Each row of a before or after table is a point. The points were changed in one or more steps. Then noise was added and the rows were shuffled. The steps act on how far a point lies along the listed directions, d1 being the first. Name the steps. A step turns or swaps two directions, mirrors them in a line or flattens them onto one, adds a multiple of one to another, or multiplies one. Angles are multiples of 10 degrees, from the lower direction toward the higher: turns from -170 to 170, lines from 10 to 170 but not 90. Use the fewest steps. Two steps may share a direction if one is a turn and the other turns, adds or multiplies; they go together, in the order done. Otherwise the lowest direction goes first.

Directions:
(1): -1.6,5.4,3.2
(2): -3.2,-3.5,4.3
(3): -5.4,0.5,-3.5
Before, 9 rows:
-2.1,-2.2,0.6
-7.5,-0.2,-3.2
7.9,4.8,4.9
5.0,1.2,1.1
-2.7,3.0,-1.0
2.0,0.1,-2.2
3.7,-5.3,2.1
-1.4,0.3,-2.6
3.5,-8.1,-0.1
After, 9 rows:
-2.1,-5.6,-2.5
4.5,0.8,6.6
-2.4,0.5,-4.7
2.8,0.4,0.7
0.1,-8.3,-2.5
-6.8,3.4,-7.0
0.2,-2.1,2.3
1.2,3.5,2.1
1.6,0.2,-2.4
Steps: mirror d1 and d3 in the line at 10 degrees

Directions:
(1): 4.0,-3.1,4.7,-3.0,3.2,1.1,-4.2,-4.9
(2): -6.0,-6.8,2.9,2.2,-3.6,-0.3,-1.3,-0.3
(3): -1.7,2.5,4.6,-5.6,-3.5,4.6,4.0,0.3
(4): -1.9,-0.5,4.3,2.2,7.0,-1.6,5.5,1.0
(5): 5.6,-2.4,2.9,2.6,-1.5,2.3,-0.3,7.1
(6): 4.3,-2.4,0.3,-0.8,-4.1,-5.8,5.3,-2.8
Before, 13 rows:
-3.6,3.4,-0.2,1.7,6.7,0.6,2.5,-2.4
0.8,0.3,-4.8,3.1,-0.6,-1.9,-2.8,2.6
-5.6,-1.0,8.0,-3.7,1.6,3.8,4.3,-3.4
4.4,2.1,-3.8,-3.1,3.3,-1.3,-3.1,-6.4
4.1,0.8,4.7,-0.5,6.4,5.3,-1.2,4.3
1.6,-6.6,6.5,-4.6,-7.4,-2.5,-0.8,-6.0
5.3,-3.6,2.0,1.4,3.6,4.0,-7.7,3.4
-4.4,-0.3,0.6,4.4,3.0,0.4,2.7,5.2
0.0,3.1,2.7,1.0,1.6,1.6,5.1,1.0
1.8,-5.1,2.3,2.5,-3.2,-4.2,8.4,5.8
0.3,0.9,2.0,0.5,-1.9,6.0,2.4,8.4
0.7,5.2,0.7,-4.8,2.8,2.6,-0.7,-2.5
3.0,2.5,-2.8,-2.6,-4.4,1.8,-1.6,0.2
After (13 x 8):
-1.6,0.4,3.9,2.3,0.3,1.5,4.3,1.5
0.1,-1.2,-1.1,-1.4,-6.6,1.9,-2.5,0.8
-2.1,-7.3,0.5,0.4,-1.6,-1.3,-5.0,-4.8
6.1,1.3,-0.5,0.1,0.2,-4.4,9.6,5.1
-4.8,-2.8,4.7,-1.9,-1.6,2.8,-1.9,-1.3
-1.9,3.3,-1.2,3.2,4.9,-0.1,3.5,4.5
0.2,-0.4,-4.4,3.3,-1.0,-2.0,-2.7,2.8
-6.7,-1.3,1.6,3.5,4.6,0.5,1.6,-1.8
6.2,-2.3,1.5,1.2,4.1,4.0,-7.5,2.8
8.0,2.6,2.0,-8.0,-2.6,-2.8,0.7,-6.9
-2.2,3.7,6.0,-5.8,4.2,3.4,5.5,-4.1
1.5,-2.9,6.2,1.0,4.4,5.7,-1.9,4.9
1.4,2.5,1.2,0.0,-0.8,5.7,2.9,8.4
Steps: mirror d2 and d5 in the line at 100 degrees

Directions:
(1): -3.0,3.0,0.6,4.2,-0.1,-1.6,8.8,-1.3,3.3,-5.6,-2.3,-0.9
(2): 0.0,-0.6,7.9,2.0,2.6,-5.7,-5.2,-2.4,-1.7,-4.6,-0.2,-1.1
(3): 6.2,2.9,-4.4,7.1,0.0,-2.1,-0.4,0.0,-6.0,0.7,-2.8,0.3
(4): -2.3,3.1,1.1,2.0,0.6,7.9,-4.3,0.7,0.5,-1.2,-5.8,-5.4
(5): 3.3,-0.5,1.4,-2.0,0.3,2.8,3.8,0.0,-5.0,-2.7,6.2,-7.5
Before, 10 rows:
4.5,-3.4,1.4,-3.3,-0.1,-5.5,-1.5,0.1,-5.6,2.4,6.3,3.1
1.3,1.8,-4.1,-1.4,0.3,2.1,-0.7,1.2,2.4,5.3,-2.5,2.3
5.4,-4.1,-6.9,-1.2,-1.7,-6.3,-1.1,-0.6,-2.9,6.0,5.2,4.5
3.3,-0.8,-2.2,0.1,2.6,-0.5,-2.5,-0.1,-0.4,1.9,2.0,2.6
1.1,0.0,-0.1,2.6,0.2,-2.6,-4.1,-0.9,0.6,-0.4,-4.1,3.6
-3.4,-2.8,4.9,-3.0,1.1,-4.7,-8.3,-2.4,5.0,-0.2,-2.6,5.2
2.2,-1.1,-8.1,-1.0,-2.0,3.0,-7.5,2.6,-3.2,10.0,-0.5,3.4
-1.1,2.6,3.3,-0.6,1.6,5.6,-6.7,0.6,0.1,3.0,-2.9,-4.3
-1.6,-1.4,1.7,-2.0,2.4,0.0,-10.6,0.8,1.7,2.4,-3.5,2.5
-0.9,-3.3,-4.7,-10.4,-2.2,5.8,3.0,2.6,4.7,5.6,5.6,5.5
After (10 x 12):
-1.3,3.0,0.3,-1.1,0.6,7.5,-4.1,1.4,0.9,4.4,-3.0,-3.9
-4.1,-1.4,-5.0,-4.7,-2.3,2.3,0.4,0.5,8.2,4.3,-2.7,6.3
1.7,0.8,2.6,-0.3,2.4,-2.2,-6.4,-0.8,0.4,2.3,-2.4,1.5
4.1,-2.7,-3.6,-4.2,-1.9,-1.9,2.7,1.4,-4.1,4.7,6.3,3.7
2.7,-2.0,-1.7,0.1,0.3,-1.6,-13.2,0.8,-5.3,7.0,-0.4,2.7
-2.0,-0.5,-4.8,-3.4,0.2,4.4,-4.9,2.7,3.5,5.5,-3.6,3.3
5.5,-4.4,-4.5,-0.7,-0.8,-8.1,-3.5,-1.2,-3.7,4.7,5.2,4.2
0.8,0.6,-4.1,1.9,-1.2,0.0,-0.6,0.2,1.8,1.5,-4.2,4.3
3.4,-0.7,-2.6,0.2,2.6,-0.3,-2.1,0.0,-0.3,2.0,2.0,2.7
0.0,-5.2,8.6,-8.3,2.0,-3.2,-8.4,-1.2,0.8,-0.6,5.9,3.9
Steps: mirror d1 and d2 in the line at 10 degrees

Directions:
(1): 3.5,-3.1,1.1,1.3,5.7,7.6,-5.7,1.2,-4.1,-6.1,-1.2,-0.6,-4.5,-1.0,2.8,3.1,-4.5,-1.7,1.0,2.9
(2): 0.4,2.7,-1.9,3.6,1.2,3.2,-1.1,2.9,3.0,2.5,1.3,-0.6,-3.5,4.4,-9.3,-4.8,-3.8,-2.1,7.1,-2.2
(3): 3.9,6.7,-1.7,0.4,-1.2,1.4,-3.5,1.7,-0.2,4.8,2.1,2.6,-0.7,1.4,8.7,-7.9,-2.5,1.5,-2.2,2.4
(4): 0.7,1.9,2.7,5.6,7.9,-1.4,5.2,2.9,-6.1,4.0,-5.0,-1.9,6.4,1.4,-0.6,-0.4,-1.8,1.8,-0.6,1.7
(5): -2.0,-2.1,7.3,0.8,-6.9,-0.3,-5.0,-1.1,-3.2,-2.2,-3.9,3.6,4.9,-0.8,-3.8,-5.6,-3.6,-2.8,-1.3,2.5
Before (9 x 20):
1.1,4.1,-1.6,-0.2,-3.6,-2.7,1.4,-1.0,5.1,5.2,5.4,1.5,0.0,3.4,-2.2,-5.7,3.6,1.1,3.0,-2.3
-1.4,-4.9,-1.0,2.0,6.5,1.4,4.9,-0.4,0.2,-5.2,-2.4,-6.4,-1.0,0.5,-12.4,9.9,2.2,-0.2,5.5,-3.0
2.9,1.7,1.2,-0.4,2.6,-3.6,3.9,1.0,-4.9,3.8,-1.7,-1.1,4.6,1.6,5.5,1.4,1.5,2.3,-6.3,2.9
4.2,1.0,-4.5,2.4,4.8,1.2,-0.4,1.3,-1.4,0.9,0.6,-2.9,-6.1,1.2,8.0,4.0,1.6,4.0,0.2,0.2
-2.3,2.1,-3.6,1.7,2.5,-3.0,8.2,5.1,3.7,5.5,-1.3,-3.3,-0.2,3.1,-9.6,1.8,-0.3,2.0,4.1,-2.2
-2.9,-2.9,1.6,-6.5,-4.4,-2.7,-3.3,-2.5,1.9,-5.7,1.1,0.4,1.0,-2.4,0.4,3.4,2.0,-0.7,-2.1,0.6
-1.9,-3.6,2.9,-3.0,-2.0,-3.6,0.7,-3.2,0.9,-1.3,-2.1,-0.2,6.2,-2.0,0.3,3.2,3.4,0.5,-3.9,-2.0
-4.4,-1.5,-2.2,-6.1,-0.4,-8.1,8.4,-3.6,6.1,3.7,2.5,-3.2,1.5,-2.6,2.8,7.8,9.3,3.7,-6.2,-3.6
0.6,-0.1,0.8,-1.6,-0.4,1.2,-3.4,3.4,-1.0,0.6,-1.2,-0.2,-3.3,1.0,-2.9,-5.3,-4.4,1.8,1.4,-1.0
After (9 x 20):
-0.6,7.4,-3.0,-2.4,-3.2,-4.0,1.9,0.2,7.2,10.3,4.6,0.5,-0.5,2.3,3.5,-6.7,2.2,2.6,-3.4,-1.7
1.5,0.1,4.0,0.2,0.2,-3.7,2.6,0.7,-5.7,2.5,-3.4,-0.2,6.3,1.7,1.1,0.1,0.0,0.7,-5.3,3.1
1.1,8.9,-5.2,3.6,1.4,-0.3,4.2,7.7,4.7,10.6,0.7,-1.0,-2.0,6.3,-7.3,-7.7,-4.7,1.8,5.7,-1.0
-0.4,3.4,0.9,2.1,-5.5,-1.0,-0.7,0.0,5.6,4.7,4.1,2.0,0.2,5.6,-11.3,-9.5,0.2,-1.8,7.3,-3.1
-0.9,-2.8,1.3,-2.4,0.4,0.3,-1.6,2.4,-1.1,-1.4,-2.0,-1.4,-2.8,-0.1,-5.0,-1.0,-2.6,1.6,1.5,-1.9
6.5,7.5,-8.8,1.3,9.2,3.3,2.7,2.7,1.5,4.0,3.6,-4.4,-5.1,2.7,6.8,1.5,1.4,4.8,1.0,-0.1
3.5,0.1,3.2,2.1,-3.4,0.1,-6.5,-0.3,-5.8,-0.7,-3.2,2.0,0.1,-0.7,10.2,-2.8,-1.7,2.2,-4.6,4.3
0.1,-0.3,-2.2,-2.3,1.9,-2.2,2.3,-1.3,3.4,1.6,0.9,-1.6,2.5,0.0,1.6,3.4,3.8,1.6,-1.7,-3.4
-1.3,-0.8,-2.5,-6.7,-1.0,-2.1,-1.1,-1.7,3.7,-3.7,3.6,-1.3,-1.8,-1.5,3.1,5.0,3.5,0.9,-1.3,-0.6
Steps: add -1 times d1 to d2; turn d3 and d5 by 100 degrees

Directions:
(1): -1.6,4.6,4.3,4.2,2.0,-2.8,0.2,4.5,9.6,1.3,-1.9,-1.1,7.5,1.9,3.0,-0.7,-0.2,-1.5,1.2,-7.9,-3.4,-3.4,2.3,2.8,3.0,8.1,-0.2,1.8,-3.4,1.2,2.7,-3.7,1.8,1.7,5.1,0.6,1.1,-5.8,6.1,0.3,2.9,2.8,4.1,-4.8,-3.0,-3.0,1.1,2.5
(2): -1.1,3.3,2.2,-5.8,-1.7,5.5,-2.3,2.7,-1.2,-1.9,0.7,-0.7,-6.7,-2.5,2.5,3.1,-1.8,0.5,-3.4,6.6,-2.3,-2.5,3.9,5.0,-4.0,0.6,-4.8,6.0,5.0,3.0,1.6,4.3,6.7,7.2,1.5,8.9,1.5,-2.9,4.1,-1.3,1.7,-2.9,0.9,-1.9,-1.9,-3.2,-3.5,1.8
(3): 0.3,2.9,0.6,1.4,-3.1,-1.0,-2.6,2.1,1.3,2.6,1.9,-0.6,1.8,-2.5,-2.7,-11.5,-2.8,5.9,2.5,1.3,5.6,-6.5,-4.4,0.0,-3.2,-0.5,4.9,-0.4,6.6,-1.1,6.2,-0.7,-0.4,-2.7,-2.7,3.3,-1.7,-1.8,-4.9,-3.8,7.1,-4.7,-0.5,-1.0,-2.1,1.2,2.7,6.9
(4): 1.4,-7.7,3.5,-0.8,-8.3,-2.7,-0.4,-4.9,-0.1,-4.8,2.3,0.9,5.5,-0.9,-2.0,1.3,-0.4,7.4,-0.2,-3.7,-0.8,1.6,-1.7,-5.8,-1.0,-2.3,-2.5,4.6,-1.4,0.8,-2.2,3.0,-3.0,4.4,2.4,6.3,3.0,1.9,1.4,-3.4,0.3,-0.6,3.3,-8.8,-0.2,2.3,7.5,-3.6
(5): -8.9,2.3,5.3,3.5,1.7,2.0,-3.5,6.2,3.0,-2.9,1.0,2.6,-0.1,0.9,3.1,-0.2,-4.3,8.1,0.5,4.2,-5.8,3.0,-1.8,4.7,5.5,-3.3,5.1,0.5,-1.3,-2.5,-5.0,0.7,2.7,3.5,-2.3,-3.3,-3.6,4.2,-2.9,3.2,2.0,-3.0,1.5,0.7,-2.2,5.1,2.7,-5.8
Before (14 x 48):
-0.6,2.7,1.9,-1.0,-0.5,2.6,2.1,-1.8,-0.2,-2.6,0.8,0.3,-1.0,-1.6,1.8,-0.5,0.7,-5.2,-2.6,-0.7,1.1,-2.1,2.1,1.4,-3.3,0.2,-3.5,4.0,2.8,1.1,2.0,3.1,3.8,1.7,2.7,4.6,-0.6,-2.0,2.7,-0.4,-1.6,-0.3,1.5,-1.8,-2.1,-3.3,-3.2,3.5
-2.0,6.4,1.1,-1.3,1.0,3.1,-3.5,4.6,2.6,0.7,0.7,-0.3,-1.7,-2.7,1.4,-3.4,-2.5,5.0,0.5,4.0,0.4,-4.3,1.9,2.7,-1.0,1.1,3.8,0.5,5.5,-1.2,2.5,-0.4,2.2,-2.0,-2.5,3.4,-1.1,-3.5,-2.9,0.5,3.2,-6.4,-1.2,-0.4,-1.1,-1.7,-1.0,8.5
-0.6,4.2,-3.7,7.9,7.1,-2.8,1.0,2.8,4.0,5.1,-1.5,-1.3,7.9,4.6,-1.9,0.0,3.0,-2.1,5.9,-7.1,0.1,0.5,-0.3,0.6,6.2,-0.1,5.0,-4.1,-4.1,-1.8,-0.4,-8.2,-1.5,-8.2,0.5,-9.4,-1.2,0.3,-2.9,1.5,0.4,2.9,-0.6,3.6,0.3,0.6,1.6,2.0
-1.7,-4.0,-0.9,-2.6,-0.3,2.1,0.0,-1.9,-5.1,-2.2,-0.9,-1.4,-5.0,-0.7,0.1,4.8,0.4,-1.7,0.3,3.1,-0.2,3.7,-0.4,0.1,2.8,-2.0,-2.1,0.1,-2.5,-1.3,-1.5,2.8,-0.1,1.3,-3.9,-0.9,0.4,2.6,-0.8,0.1,-2.6,0.9,-0.6,-0.5,-1.2,1.4,-1.5,-4.9
0.7,-1.9,-7.6,-3.6,1.2,1.2,0.8,-4.9,-7.8,3.0,0.7,-0.1,-5.6,-0.4,-3.4,1.7,-0.2,1.6,0.3,9.4,5.5,2.6,-2.2,-3.1,-0.8,-8.9,4.2,-6.9,3.1,-1.1,-2.3,1.9,-2.3,-6.3,-5.7,-6.5,-6.1,8.4,-9.2,3.3,-3.4,-0.1,-6.3,11.6,3.1,5.1,-3.4,-2.9
3.9,-7.7,-0.6,-2.3,-3.0,0.2,-0.4,-5.1,-2.9,-2.6,2.8,1.7,1.2,-0.7,0.3,5.2,1.1,-0.3,-1.6,-1.6,-1.1,-0.1,-1.0,-4.2,-0.2,-0.9,-4.1,1.4,-3.2,0.5,-2.2,2.2,1.7,3.0,-0.1,2.4,1.3,3.8,1.6,-2.7,-0.6,1.8,-1.7,-3.5,-0.6,2.6,0.8,-4.9
-1.6,2.5,-0.1,3.7,2.5,-1.2,-0.9,3.8,1.3,1.1,0.2,1.4,0.7,0.6,-2.1,-7.8,0.0,3.7,1.7,-0.2,3.3,-1.0,-3.4,1.9,1.8,-1.1,6.0,-1.4,3.8,-1.7,1.8,-3.7,1.1,-2.9,-6.5,-2.8,-4.2,0.7,-3.6,0.4,5.2,-4.9,1.8,1.8,-0.4,4.3,0.0,0.3
1.1,2.2,-1.6,-0.4,5.3,1.0,-2.3,2.7,-0.6,0.8,-0.1,-0.1,-3.8,0.3,3.5,0.8,2.0,-6.2,-2.2,1.4,0.0,-1.8,0.1,4.7,0.7,1.9,0.9,-0.1,1.7,-3.4,-1.4,0.2,2.7,-4.4,1.5,-0.1,-4.4,0.8,-0.8,1.9,1.3,-2.1,0.3,4.0,-1.2,-4.4,-6.8,-0.9
0.1,-1.1,-2.2,-2.0,-2.2,0.0,-0.6,-2.1,-4.5,0.1,0.4,0.5,-2.9,0.8,-0.9,1.8,0.7,0.3,-3.1,4.6,1.6,-0.6,2.4,-1.2,-1.4,-1.4,-3.1,2.0,0.0,2.1,2.2,0.6,2.0,0.4,0.8,2.8,1.4,-1.3,-1.4,-1.3,-0.4,0.2,-1.4,3.0,0.3,-4.0,-1.0,-0.5
-0.8,5.9,7.7,1.7,-6.2,1.0,-1.2,3.4,9.0,-0.8,2.0,-2.0,5.6,0.4,-0.7,-9.0,-2.1,5.5,0.4,-4.8,-2.3,-7.5,0.9,2.2,-1.0,8.0,-1.9,8.5,3.0,4.4,6.5,-1.4,3.2,4.6,3.6,7.4,3.6,-9.1,4.1,-6.3,9.4,-1.9,5.4,-10.4,-6.1,-5.4,5.0,6.6
-4.8,0.1,6.5,0.0,3.4,0.8,1.5,2.0,3.1,-5.3,-3.0,1.9,2.7,3.9,7.1,15.4,0.5,-6.7,-3.0,-3.8,-12.9,5.9,8.1,5.3,8.5,1.7,-6.8,5.9,-8.3,2.7,-8.4,-0.6,3.2,11.5,8.5,0.1,1.8,0.6,10.3,5.8,-5.9,5.3,5.4,-1.6,0.4,-2.9,-1.9,-11.4
-4.5,5.5,-2.8,1.8,12.4,0.3,3.4,2.7,1.3,3.8,-3.0,-0.1,-3.8,2.0,3.4,7.6,2.1,-9.3,-0.6,-2.3,-6.7,2.7,5.1,3.3,2.4,3.1,-2.6,-1.7,-3.1,-0.5,-1.1,-2.5,1.1,-2.2,-0.4,-9.0,-0.2,-0.2,4.2,4.9,-7.9,6.3,-2.4,5.3,2.9,-3.3,-6.2,-2.9
-1.8,0.7,4.0,-3.7,0.8,5.5,-3.1,0.5,-1.6,-5.0,-1.3,-0.1,-7.1,-0.4,3.8,6.0,2.1,3.3,-1.6,5.4,-5.3,1.3,1.7,7.8,-2.1,0.4,-2.3,4.2,1.7,2.9,-0.2,6.4,6.7,3.0,0.1,3.8,0.8,-0.2,0.9,2.2,-0.4,0.2,1.2,-3.0,0.7,-1.2,-2.8,-2.5
1.4,4.3,-7.4,2.1,14.0,1.5,3.5,-1.2,-2.7,5.4,-3.2,-0.7,-5.5,1.1,0.6,8.5,3.0,-13.0,-0.4,-0.4,-3.4,6.3,2.4,2.6,5.0,0.2,0.1,-7.5,-7.5,-2.0,-4.5,-4.1,-2.5,-7.7,-2.1,-14.4,-3.2,0.7,-1.6,6.1,-10.1,6.2,-4.0,13.2,5.2,-1.3,-10.4,-1.1
After (14 x 48):
0.6,-0.7,-6.9,-6.0,0.3,2.8,0.0,-4.0,-8.2,2.4,1.0,-0.2,-8.1,-1.5,-3.0,3.2,-1.1,2.0,-1.3,11.7,4.7,1.7,-0.5,-1.3,-2.2,-8.7,2.6,-4.5,4.9,-0.1,-1.5,3.6,0.3,-3.6,-5.3,-3.2,-5.6,7.1,-7.5,3.0,-2.6,-1.3,-5.8,10.7,2.6,3.9,-4.3,-1.7
-1.5,5.0,0.6,0.8,1.8,1.4,-2.9,3.6,2.7,1.3,0.7,-0.2,0.7,-1.7,0.7,-4.6,-2.1,5.1,1.4,1.5,1.0,-3.3,0.5,0.8,0.6,0.7,5.3,-1.6,4.0,-2.0,2.1,-1.6,-0.4,-4.6,-3.2,0.1,-1.4,-2.3,-4.7,1.0,2.8,-5.6,-1.6,0.5,-0.4,-0.4,0.3,7.9
-0.1,1.2,0.9,1.4,0.0,0.7,3.3,-3.4,0.3,-2.0,0.7,0.6,2.0,-0.4,0.9,-1.9,1.3,-5.2,-1.2,-3.4,1.9,-1.1,0.4,-0.6,-1.8,-0.2,-1.8,1.6,0.4,-0.2,1.0,1.6,0.9,-1.3,1.8,0.9,-1.4,-0.9,1.0,0.5,-2.2,0.8,1.0,-1.2,-1.3,-1.8,-1.6,2.5
-4.4,-1.4,5.8,2.5,4.2,-1.2,2.3,1.1,3.6,-4.6,-3.3,2.0,4.7,4.7,6.3,14.6,1.1,-6.5,-2.0,-6.1,-12.0,7.1,7.4,3.6,9.8,1.3,-5.0,3.8,-10.4,1.6,-8.8,-2.3,0.7,9.1,7.8,-3.2,0.9,1.7,8.9,5.7,-6.7,6.5,5.1,-1.0,1.3,-1.9,-0.6,-11.9
4.0,-7.9,-0.5,-1.9,-3.1,0.0,-0.3,-5.5,-3.0,-2.6,2.9,1.6,1.1,-0.6,0.2,4.9,0.8,-0.2,-1.3,-1.9,-1.3,0.4,-1.3,-4.6,-0.3,-0.9,-4.3,1.5,-3.3,0.4,-2.0,1.9,1.3,2.8,0.1,2.4,1.0,3.6,1.6,-2.6,-0.7,1.9,-1.5,-3.4,-0.6,2.3,1.2,-5.0
-0.9,-1.6,2.7,0.2,1.9,1.6,-1.3,-1.5,-0.6,-3.4,-1.7,0.6,-2.5,0.9,2.2,4.0,3.5,3.0,0.7,0.9,-4.1,3.4,-1.1,4.0,1.0,-0.1,1.1,0.0,-1.8,0.9,-1.1,3.1,1.9,-1.6,-1.0,-2.5,-0.4,1.7,-2.1,2.8,-1.6,2.4,0.6,-1.5,2.0,1.2,-0.6,-3.8
-1.5,7.1,-2.2,3.1,6.1,1.1,-0.7,5.0,3.3,3.5,-1.4,-1.8,2.2,2.7,0.2,2.9,1.7,-1.5,2.9,-2.1,-1.7,-1.5,2.7,4.5,2.7,0.4,1.2,0.3,-0.1,0.5,0.8,-4.9,3.9,-2.2,1.6,-2.3,-0.5,-2.1,0.5,0.4,1.7,0.3,-0.1,2.3,-1.3,-2.0,-1.5,3.4
-4.5,5.8,-2.3,1.0,12.3,1.2,3.0,3.3,0.8,3.7,-3.2,-0.4,-4.7,2.1,3.5,8.5,1.9,-9.4,-0.6,-1.4,-7.0,2.1,5.7,4.4,1.9,3.3,-3.1,-0.7,-2.6,-0.1,-1.0,-1.8,1.9,-1.6,-0.2,-8.2,0.0,-0.7,5.1,4.9,-7.9,6.1,-2.4,5.5,3.0,-3.8,-6.5,-2.6
0.7,6.2,-6.0,-1.3,12.9,4.4,2.0,0.2,-3.2,4.4,-2.9,-1.1,-9.4,-0.1,2.0,10.3,1.7,-13.0,-2.6,3.4,-4.9,5.0,4.6,5.8,2.5,0.9,-3.1,-3.8,-4.4,-0.2,-3.3,-1.5,1.1,-3.6,-1.4,-9.1,-2.4,-0.9,0.8,5.3,-9.0,4.8,-3.1,11.9,4.0,-3.5,-12.7,-0.1
1.5,1.7,-1.7,0.3,5.8,0.3,-2.2,2.5,-0.3,1.0,-0.2,0.2,-2.7,0.7,3.5,0.5,2.1,-6.5,-1.7,0.5,0.2,-1.4,-0.1,4.3,1.3,1.7,1.9,-1.0,1.0,-4.0,-1.4,-0.3,1.7,-5.6,1.0,-1.6,-5.0,1.3,-1.1,2.4,1.3,-1.6,0.1,4.3,-1.0,-3.6,-6.1,-2.0
-1.6,-4.2,-1.3,-2.5,0.1,1.6,0.0,-2.1,-5.5,-2.1,-1.1,-1.1,-5.0,-0.7,0.1,4.4,0.6,-1.7,0.5,2.6,-0.3,4.0,-0.7,-0.5,2.7,-1.9,-1.8,-0.3,-2.7,-1.5,-2.0,2.6,-0.4,1.2,-4.0,-1.6,0.3,3.0,-1.0,0.3,-2.5,1.2,-0.9,-0.6,-0.9,1.7,-1.4,-4.8
0.7,-2.1,-2.7,-0.5,-1.7,-1.2,0.2,-2.7,-4.4,0.5,0.1,0.8,-1.1,1.6,-0.8,0.9,1.2,0.0,-2.1,3.3,2.1,0.0,1.6,-2.1,0.0,-1.7,-1.9,0.5,-1.4,1.8,1.6,-0.3,0.3,-1.5,0.4,0.7,0.9,-0.4,-2.1,-0.9,-1.0,1.0,-1.9,3.9,0.6,-3.2,-0.2,-1.2
-0.5,4.1,6.4,4.8,-5.1,-1.8,0.2,2.3,9.7,0.1,2.0,-1.6,9.5,1.9,-1.6,-10.5,-1.4,5.1,2.0,-8.2,-0.7,-6.0,-1.1,0.0,1.0,8.0,0.9,5.6,0.5,3.1,5.9,-3.4,-0.1,0.6,2.2,2.7,2.9,-7.5,1.9,-5.6,8.5,-0.2,4.5,-9.4,-5.5,-3.5,7.1,5.4
-2.1,3.1,0.6,2.3,1.8,0.6,-1.7,4.5,1.3,0.5,0.6,1.3,-1.0,0.2,-1.7,-7.2,-0.5,3.6,1.1,1.8,2.8,-1.6,-2.0,3.3,0.6,-0.5,5.0,0.0,5.4,-1.1,2.2,-2.7,2.8,-0.6,-5.9,-0.3,-4.2,-0.2,-2.8,-0.1,5.6,-5.7,2.3,1.4,-0.6,3.0,-0.8,1.3
Steps: multiply d2 by 0
